Every row gives one point. Examples show where two turns around zero, p and q, send a point. Where does a point land after both, in the order given? Backwards means that the second turn is done in reverse. Each puzzle has new turns, and all numbers are rounded.

Turn p:
[0.09 1.69 0.36] => [-1.34 -0.65  0.88]
[ 4.19 -2.90  2.25] => [ 4.53 -3.22  0.34]
[-1.69 -0.58 -0.42] => [-0.48  1.16 -1.34]
[-0.79 -0.29 -1.72] => [-0.04  1.91  0.01]
[ 0.58  1.12 -0.21] => [-0.54 -0.23  1.14]
[-2.37  0.95 -0.26] => [-2.12  1.03 -1.01]
Turn q:
[-3.34  2.32 -0.15] => [-0.46  4.04  0.09]
[-0.69 -0.43  1.43] => [-0.32  0.20  1.60]
[ 1.82 -2.10 -0.79] => [-0.61 -2.73 -0.71]
[ 2.22  0.21 -0.49] => [ 1.40 -1.51 -0.98]
Where do these land?
q, then p: [ 0.16  1.28 -1.19] => [-0.05  0.89  1.51]
q, then p: [ 1.96 -3.64 -0.67] => [ 2.20  1.57 -3.20]
p, then q: [-0.93  2.46 -0.40] => [-1.05  2.04  1.34]
p, then q: [ 1.24 -0.16  2.41] => [-1.61 -2.18  0.19]
q, then p: [-2.44  0.07 -0.15] => [-2.44 -0.03 -0.15]

Turn p:
[-2.18  1.33  2.23] => [ 3.36 -0.46 -0.09]
[-0.48  0.81  2.95] => [ 2.46 -1.26  1.41]
[ 1.81 -0.60 -0.31] => [-1.66 -0.48  0.86]
[ 0.45 -1.81 -1.88] => [-2.03  1.70 -0.08]
[ 0.41  0.27 -2.99] => [-2.13  0.49 -2.10]
Turn q:
[ 2.43 -0.98  2.01] => [-1.98  1.51  2.17]
[-1.47  2.23 -1.57] => [ 0.98 -0.44 -2.90]
[-0.67 -0.91  2.10] => [-1.52 -1.40  1.19]
[-0.30 -0.35 -2.54] => [ 2.52  0.31 -0.45]
Where do these land?
p, then q: [ 1.85 -0.72  2.02] => [-1.98 -1.17  1.66]
p, then q: [-2.81 -0.07 -0.10] => [ 0.16  2.51 -1.27]
q, then p: [ 3.41 -1.31  0.42] => [ 2.68 -2.51 -0.21]
q, then p: [-1.39  1.97 -0.97] => [-2.11  0.93 -1.20]
p, then q: [ 0.02 -0.83  1.48] => [-1.60  0.29  0.48]
p, then q backwards: [-1.09  0.95 -2.85] => [-0.03  3.18 -0.29]

Turn p:
[ 3.68 -1.33 -0.79 -1.09] => [-2.20 -0.52 -3.46 -0.19]
[-0.76  1.04  2.62 -1.13] => [-0.63 -2.07  2.12  0.80]
[-2.71  3.32 -2.18 -0.23] => [2.48 2.04 1.53 3.24]
[ 1.39  0.22 -2.07  0.55] => [-0.36  1.79 -1.76  0.39]
[ 1.45 -0.99  0.63  1.01] => [-1.43  0.14 -0.50 -1.48]
[-1.51 -1.37  2.48  1.21] => [ 0.26 -1.14  2.16 -2.39]
[-1.54 -0.89 -0.70 -0.32] => [ 1.88 -0.23 -0.10 -0.37]
Turn q:
[ 2.17 -1.29  1.00 -0.65] => [-1.16  2.25 -0.58  1.03]
[-1.02  1.19 -1.73 -2.01] => [ 2.85  0.02  1.15 -0.24]
[0.59 0.45 1.91 0.47] => [-0.85  0.40 -1.79 -0.59]
[-2.44 -1.24  2.66  0.96] => [-2.22 -0.40  0.04 -3.22]
[ 0.70  0.90 -3.84  1.23] => [ 1.38 -2.27  1.17  3.02]
Where do these land?
p, then q backwards: [ 1.46  0.73 -2.04  0.26] => [ 2.27  0.02  1.24 -0.45]
p, then q: [-2.89 -2.08  0.75 -1.45] => [-1.59  3.12  0.17  1.74]
q, then p: [ 1.08  0.18  1.46 -1.14] => [ 0.11  1.13 -0.09  1.83]
p, then q: [-0.52 -2.82  2.50 -0.79] => [-0.74  3.08  2.21 -0.45]
q, then p: [-1.26  0.02 -3.09  0.88] => [-1.39 -1.25  0.19 -2.89]
p, then q backwards: [1.88 0.19 1.25 1.42] => [-0.35 -2.00  1.54  0.82]
p, then q backwards: [ 0.26  3.77 -0.83  0.82] => [ 2.71 -2.45 -1.19 -0.95]

Turn p:
[ 2.36  0.99 -1.12 -3.27  0.64 -0.12] => [-3.33  2.23 -1.06 -0.67  0.89 -0.66]
[-0.86  1.50  1.91  2.55 -0.17 -0.24] => [ 2.67  0.21  0.93 -0.76 -2.10  0.48]
[-0.91  0.24  1.00  1.28 -2.34  0.25] => [ 1.49 -1.16  1.57 -0.46 -0.86 -1.44]
[-0.24 -0.85  1.53  2.84 -0.84  1.83] => [ 2.83 -0.13  2.16  1.57 -0.28 -0.23]
[-0.32  2.75 -2.32 -1.63  0.05  1.33] => [-3.60  0.26  0.87 -0.10 -1.88  0.42]
[-1.02 -2.74  1.49 -3.05  1.81 -1.40] => [ 0.11 -0.48 -4.59  1.15  1.30 -0.98]
[ 0.99 -1.90 -2.47  1.29  0.86 -1.65] => [-0.14 -0.93  0.13 -0.71  2.93  2.42]
Turn q:
[-0.68 -0.57 -3.54 -1.58 -1.65  0.09] => [ 1.42 -2.42  1.21 -0.81 -0.27  2.91]
[ 2.55 -1.84  0.32  4.31 -1.21  0.66] => [ 3.88  1.25 -3.16  0.63 -0.77 -1.69]
[-1.36 -0.07  0.84  0.24  2.09  4.00] => [-2.15 -2.37 -1.71 -1.58 -0.72 -2.60]
[-1.90  0.37 -0.46 -0.02 -0.93  0.96] => [-0.98 -0.98 -1.11 -0.67 -0.40  1.40]
[-0.36  1.06  0.77 -0.71  3.49 -2.48] => [-2.23  0.59  2.39  2.80  0.17 -1.35]
[-0.15 -1.18  1.11 -0.93 -1.52 -2.24] => [0.41 1.40 0.25 0.57 2.48 1.47]
[ 0.13  2.49 -0.35 -1.98  1.52 -2.44] => [-1.76  1.10  3.50  1.11 -0.63  0.61]
[ 0.76  0.72  0.95  2.43 -0.96  2.19] => [ 0.59  0.95 -2.58 -1.29 -1.68 -1.12]
[ 1.00 -0.97  0.36 -1.76 -0.83 -0.74] => [ 0.81  0.49  1.22 -0.76  1.81  0.38]
Where do these land?
q, then p: [ 0.97 -1.52  1.02  2.52  1.97  0.01] => [ 0.64 -0.47  0.43 -2.75  1.34  2.08]
q, then p backwards: [-4.01  2.55 -1.82 -0.37  0.54  1.34] => [-3.08  2.16 -3.45 -1.08  0.95  0.06]
q, then p: [-0.36  1.11 -2.92 -3.04 -0.29 -2.36] => [ 2.66  1.57  0.29  3.02 -1.08 -2.21]
p, then q backwards: [2.34 0.14 0.11 0.03 1.14 1.70] => [ 0.49  0.83  1.52 -0.07 -0.24 -2.53]
q, then p: [ 1.68 -3.09  1.45  1.19 -1.03  1.31] => [-2.06  1.59 -0.97 -1.51  2.05  2.11]
p, then q: [-0.49  1.53 -0.28 -0.25 -2.56 -1.84] => [-0.39  0.07  1.54 -0.48  2.90  1.23]
p, then q: [-0.12 -0.72  2.44 -0.09  0.22 -0.17] => [ 1.68  0.86  1.24  0.53 -1.09  0.11]

Turn p:
[-3.10 -1.94  2.44  0.70 -0.27 -0.04] => [-0.44 -1.50  2.04  3.36 -1.34 -0.42]
[-1.13  1.25  0.78  0.98 -1.33 -0.44] => [-0.51  1.59  0.75  1.60  0.35  0.57]
[ 1.28 -1.76  2.12  0.84 -0.66  2.10] => [-1.73 -1.75 -1.99  1.74  0.30 -1.27]
[-0.66  2.25 -1.16 -0.05  2.08 -2.37] => [-0.04  1.76  2.18 -2.48 -1.04  1.31]
[ 1.84 -0.56 -2.22  0.03 -1.52 -2.26] => [ 0.96 -0.46  0.06 -1.50  3.03  1.87]
[ 1.76  2.42 -0.47 -1.62  1.86 -1.79] => [-0.22  1.27 -0.59 -3.18 -1.29  2.17]
[-1.61 -1.34  0.55  1.42  2.01  2.60] => [-0.89 -0.96  0.86  0.68 -1.42 -3.54]
[ 1.61 -0.32 -2.05 -2.29 -2.17  2.18] => [ 2.87  0.04 -3.28 -0.24  1.44 -0.67]
Turn q:
[-2.32 -1.50 -0.71 -0.11 -3.09  0.88] => [ 1.74  0.41 -3.12  0.99  1.25  1.72]
[ 0.69  1.92 -0.40  1.03 -0.22  1.81] => [ 0.73  2.46  0.98  0.62 -0.42 -0.79]
[ 1.44  1.12  3.02  2.68  2.11 -4.17] => [-2.73 -3.03  4.22  2.44  0.53 -0.90]
[ 1.54 -0.39 -0.74 -1.47 -0.76 -0.09] => [ 1.52 -0.63  0.15 -1.23 -1.18  0.42]
[ 0.23  0.45  0.75 -3.14 -0.55  2.79] => [ 1.61  1.84  0.01 -3.34  1.09  0.67]
[-0.85  1.14 -0.49  0.15  1.81 -2.03] => [-2.73 -0.39  0.66  0.41 -1.05  0.64]
[-0.74 -2.75 -1.44  0.87  0.71  0.81] => [-0.17 -0.66 -2.90  0.12 -0.23 -1.77]
Where do these land?
p, then q: [-0.64 -0.77  0.35 -0.77  0.18  1.99] => [ 0.66 -1.40 -0.15  1.39 -1.13  0.31]
p, then q backwards: [-0.27 -0.49  0.58  2.08 -1.47 -0.85] => [-1.14  0.84  1.89  1.28  0.09 -0.78]
q, then p: [ 1.14 -1.02  1.51  1.45  0.86  3.48] => [-1.05  0.17  1.19 -2.69 -0.74  3.04]
p, then q backwards: [-1.26 -0.12 -0.62  2.18  1.34 -1.13] => [ 1.24  1.65  1.69 -0.01  1.61 -0.33]
p, then q: [-2.53 -2.87  1.65  1.39 -2.15  1.73] => [-1.05 -2.32 -0.03  3.80  0.61 -2.37]
q, then p: [ 0.50  0.58  0.72 -2.66  1.59  0.09] => [ 1.64 -0.39 -1.07  0.85 -2.30  0.83]
q, then p: [ 1.30  1.36 -0.33 -1.98  1.25 -2.99] => [ 0.98 -1.21 -1.21  3.67 -0.82 -0.23]
q, then p: [ 1.08 -0.01 -3.98  0.78 -2.65 -2.38] => [-0.24  0.12 -1.80  1.82  4.69 -1.30]
q, then p: [ 0.68  3.33  0.12 -2.48  1.06  0.06] => [ 0.42  1.51 -2.08  2.30 -2.52  0.67]

Turn p:
[ 2.18  1.56 -2.54  1.11  1.68  0.67 -0.39  1.19] => [ 0.24 -1.19 -0.41 -0.68  3.69 -0.30 -1.95 -0.28]
[-2.97 -2.04  0.94 -2.74 -1.03  0.04 -1.32  0.41] => [ 2.30  2.66  0.64  0.52 -2.72 -1.31  1.45  0.33]
[-0.35  2.19  1.61 -2.89  1.27  0.62 -3.05 -0.03] => [-0.53  2.48  2.34 -0.64 -0.38 -2.89 -1.34 -2.13]
[ 0.14  0.96  0.76  0.30 -0.38  1.43 -0.94 -0.03] => [-1.25  1.37 -0.45  0.31  0.50 -0.46 -0.35 -0.59]
[-0.63 -2.31  1.84 -2.73  1.28  1.05  2.38 -1.80] => [ 0.64 -0.67  2.49  3.46 -1.68  0.03  2.34 -0.96]
[ 1.26  0.65 -0.22 -0.65 -2.69 -1.45  2.33  1.25] => [-0.04 -1.25 -0.64  0.94 -1.80  1.30 -2.66  2.00]
[ 0.56  2.69 -1.11  2.42  1.41 -3.32  1.65  1.30] => [-0.37 -2.24  0.86 -3.30  1.17  3.01 -2.16  0.44]
[-1.98 -2.10 -0.17  2.04 -2.44  1.73 -0.18  0.78] => [ 0.56  2.15 -3.10  0.69 -0.19  1.21  1.92  1.37]
[ 0.13  1.22 -2.09  2.44 -0.76  0.24 -1.63 -3.12] => [-2.71 -0.52 -1.04 -1.95  1.99 -1.52  1.53  1.94]
[ 1.65 -2.83  0.98  0.69  1.65 -1.02  1.15  0.05] => [ 1.18 -2.80 -0.70  0.66 -0.60  0.93  1.22 -2.10]
Turn q:
[-1.69  1.18 -0.99 -0.63  0.53  1.36  0.32  0.54] => [-0.99  0.88  1.13  1.29  0.36  1.35 -0.81  0.92]
[ 1.85 -2.05  0.95  1.23  1.69 -1.26  2.46 -1.20] => [ 2.19  1.38 -0.85 -2.31 -2.22 -0.11  0.23 -2.07]
[ 1.64 -3.35 -2.28 -1.95 -1.23  1.02  0.03  1.66] => [ 2.57  1.62 -1.59  0.32  3.93  0.21  0.91 -0.05]
[ 1.64 -0.02 -0.76  3.34  0.86 -2.79  2.60  0.14] => [ 2.64  0.30 -0.40 -3.24 -3.09 -0.06 -0.26  1.53]
[-1.69  0.49  0.77  0.17  0.25 -0.23 -0.52  1.64] => [-0.16 -1.60  1.19  0.64 -0.02  1.51  0.13  0.29]
[ 2.06  0.09  2.62 -0.38 -2.91  3.10 -1.96 -2.18] => [-2.36 -0.76 -3.97  2.60  0.18 -2.42  0.87 -1.64]
[ 1.70  3.43  0.15 -1.66 -0.29 -1.26 -0.62  2.67] => [ 1.24 -1.03  2.35  2.37 -0.46 -2.06  1.67  2.37]
[-3.26 -0.30 -1.51  0.61  1.97  0.74 -2.45 -1.24] => [-3.67  0.30  1.43 -1.74  1.43  2.15 -0.21 -0.02]
[-2.26  0.54  1.04 -0.74 -0.86 -0.68  0.14 -2.02] => [-1.47 -1.08  0.72  0.08 -0.11 -0.56 -2.53 -1.33]
Where do these land?
p, then q: [-0.63  0.08 -1.58  0.47  1.78  0.62  1.31 -3.53] => [ 2.07  0.04  0.84  0.02 -1.77  2.70 -0.47 -2.28]
q, then p: [ 0.88 -0.15 -2.75 -0.14 -0.13  1.64  0.01 -2.33] => [ 0.25  1.22  2.28 -2.21  1.19 -0.04 -1.66  0.84]
p, then q backwards: [ 1.65 -0.65 -0.98  1.86 -2.55 -2.94 -2.52  0.15] => [ 1.29 -0.73 -0.09  3.87 -2.36 -1.40 -0.18 -2.08]
p, then q: [-1.46  0.88 -0.13  0.03  1.10 -1.63  0.09  3.55] => [-1.41  1.03 -0.54  2.30  0.56 -2.20  2.31 -0.48]
p, then q: [-0.74 -1.85  0.16 -2.30 -1.00  0.49  1.44 -0.64] => [ 1.57 -1.44 -2.15 -0.20 -1.52  0.13  0.02  1.22]
q, then p: [ 0.57  3.59  0.26  1.13 -2.89  1.53 -0.61 -2.05] => [ 2.37  1.29 -1.83 -3.55 -0.49  1.15  0.22  2.23]
q, then p: [ 0.10 -0.28 -1.51 -0.54  0.50  2.45 -0.20  0.09] => [-0.65  1.01  1.06 -0.55  2.09  1.20 -0.53  0.13]
p, then q: [-1.11 -0.20  1.23  0.15  1.87 -1.18 -2.26 -2.19] => [ 1.04  0.09  1.20  0.63 -0.55 -1.54 -2.71 -2.16]
q, then p: [-1.03 -2.48  2.37  0.16  1.01  0.87  2.01  2.19] => [-2.49 -0.82 -1.53  2.78  1.86 -1.31  1.16  0.07]
p, then q: [ 1.79  1.06  2.94 -0.82  0.30 -1.85  0.73  4.76] => [-4.26 -0.26 -2.86  0.24  2.20 -2.67  1.36 -0.21]

Turn p:
[-1.94  0.45  2.15  0.01  0.73 -1.45 -0.53  1.14] => [ 0.16  0.16 -2.14 -1.79  0.47 -0.15 -1.96 -0.94]
[ 2.88  1.00 -0.04 -2.08  0.61 -0.58 -2.33 -3.05] => [-1.24 -0.79  0.26  0.84  3.88  1.25  3.03 -0.54]
[-1.71  0.66  0.33  2.07  2.16 -1.39  1.68  0.96] => [-0.59 -0.36  0.16 -2.68 -1.68 -1.66 -1.45 -1.64]
[ 2.57 -2.35 -0.44  1.45 -0.65  2.15 -1.11  0.12] => [1.41 1.92 3.15 1.12 0.29 1.73 0.41 0.75]
[ 0.79  3.10  0.55 -0.12 -1.31 -1.62  0.23 -0.32] => [-3.52 -0.63 -1.23  0.40  0.29  0.67 -0.25 -0.19]
[-3.13  0.76 -1.29  0.44  1.45 -0.01  0.47  2.84] => [ 1.25 -2.47 -0.62 -1.99 -2.24 -0.77 -2.20  0.39]
[-1.02  0.69 -0.13  0.86 -0.45 -2.85  0.47  2.79] => [-1.18 -1.08 -0.41 -0.19 -0.52 -0.89 -3.79 -0.61]
[ 1.66 -2.14  0.11 -1.13 -1.04  4.64  1.49 -0.11] => [ 1.88  2.60  1.29  1.00 -0.88  0.12  2.32  3.78]
[-1.26  1.54  0.25  0.51 -0.47 -0.66 -2.18 -2.74] => [-0.46 -0.82 -1.75  0.33  0.24  1.97  1.49 -2.64]
[ 1.17 -3.71 -1.49 -2.01 -1.01  1.76  1.82 -1.63] => [ 2.28  1.47  1.29  2.95  0.16 -2.30  2.41  1.64]
Turn q:
[-1.31 -0.50  0.01  1.38  1.63 -0.28  0.87  0.07] => [-0.09 -0.16  1.88 -0.27 -0.75 -0.67 -0.81  1.44]
[-0.92 -1.76 -0.59 -0.68  0.92  1.41  0.72  2.19] => [-1.56  0.91  0.82 -0.13  1.57  0.89 -2.15  1.04]
[ 1.04  1.23 -0.53 -0.17  1.50  1.68 -0.55 -0.17] => [-1.80  0.13  0.06  1.97 -0.80 -0.11  0.16 -0.70]
[-1.53 -0.02 -0.46 -3.49  0.16 -3.32 -1.73 -1.49] => [-0.80  1.17 -0.20 -3.95  0.75 -1.93  2.44 -1.76]
[ 0.61 -0.56 -1.38  1.46 -0.32  0.59 -0.46  1.96] => [-0.55 -1.09 -0.47  1.33  1.54  0.28 -0.43  1.76]
[-2.43  0.08 -0.19  0.13  1.19 -0.15 -0.13 -3.56] => [ 0.33  0.94  3.22 -0.98 -1.61 -0.22  2.20 -0.54]
[-0.53 -0.81 -0.07 -0.46 -6.12 -1.13  0.01 -5.36] => [ 5.60  1.40 -0.49 -1.45  0.55  2.51  4.89 -1.58]
[ 0.41 -1.15  0.95 -0.44  1.73  1.23  1.34  2.00] => [-1.00  0.75  0.36  0.56  0.26 -0.05 -3.28  0.17]
[ 1.34  4.99 -0.12  0.60  0.50 -0.69  1.20  1.96] => [-1.79 -1.43 -3.50  0.66 -3.62 -0.49 -0.26  1.30]
[ 1.60  0.63  2.33  0.87 -3.08  0.53 -1.89  1.43] => [ 1.51 -3.14 -2.32  0.63  0.92  1.59 -0.57 -1.70]
[ 1.70 -2.12  0.05  0.79  1.90  0.14  0.62  0.97] => [ 0.14  0.52  0.67  1.62  1.17 -1.78 -2.18  0.55]
Where do these land?
p, then q backwards: [-0.60  2.02 -3.14 -0.18 -0.73  2.58 -3.33  2.33] => [-2.33  1.34  1.18  4.03 -2.64  1.98  0.20  1.51]
q, then p: [ 0.59  0.19 -2.23  0.52 -0.15 -0.57  1.62  1.16] => [-0.35 -1.66  0.75 -0.56 -0.93  0.15 -2.12  0.92]
q, then p: [-1.55  1.31  1.16 -1.47 -1.10 -2.26  1.22 -0.16] => [-0.35 -1.29 -1.01  2.30  1.14 -0.60  0.89  2.22]
p, then q backwards: [-0.96 -1.57  0.16  1.74  2.47 -1.62 -3.08 -1.43] => [-0.13 -2.01  3.21 -1.54 -1.78  0.22 -2.08 -1.56]
p, then q: [-1.39 -1.74  2.68  1.99  0.55 -2.68  0.58 -2.56] => [ 0.41  1.22  0.12 -0.17 -2.88 -1.41  4.18 -0.99]
q, then p backwards: [ 1.23  0.27  1.78 -1.00  2.32 -1.47 -0.53 -0.41] => [-1.29 -0.72 -0.22  0.97  0.86 -2.36  2.06 -0.18]
p, then q: [ 3.13 -0.98 -0.63 -0.96 -2.21  0.65  1.11  0.52] => [-0.27 -3.19  0.15 -0.29 -1.44  0.07 -2.04  1.51]
q, then p: [-1.29  1.33  0.09 -3.16  1.57  0.87  0.33 -2.88] => [-2.21  0.34 -3.66  0.73 -1.45  0.10  2.01 -0.06]
q, then p: [-0.81 -1.90  1.00  0.09 -1.46  2.60  2.21  1.77] => [ 1.27 -0.30  0.82 -1.67  0.56  3.68  0.81  1.58]
q, then p backwards: [ 1.66  1.06 -0.86  2.43 -1.27  1.90 -0.13  1.67] => [-0.29  0.91 -1.57 -2.03 -2.93  0.18 -1.49  0.44]
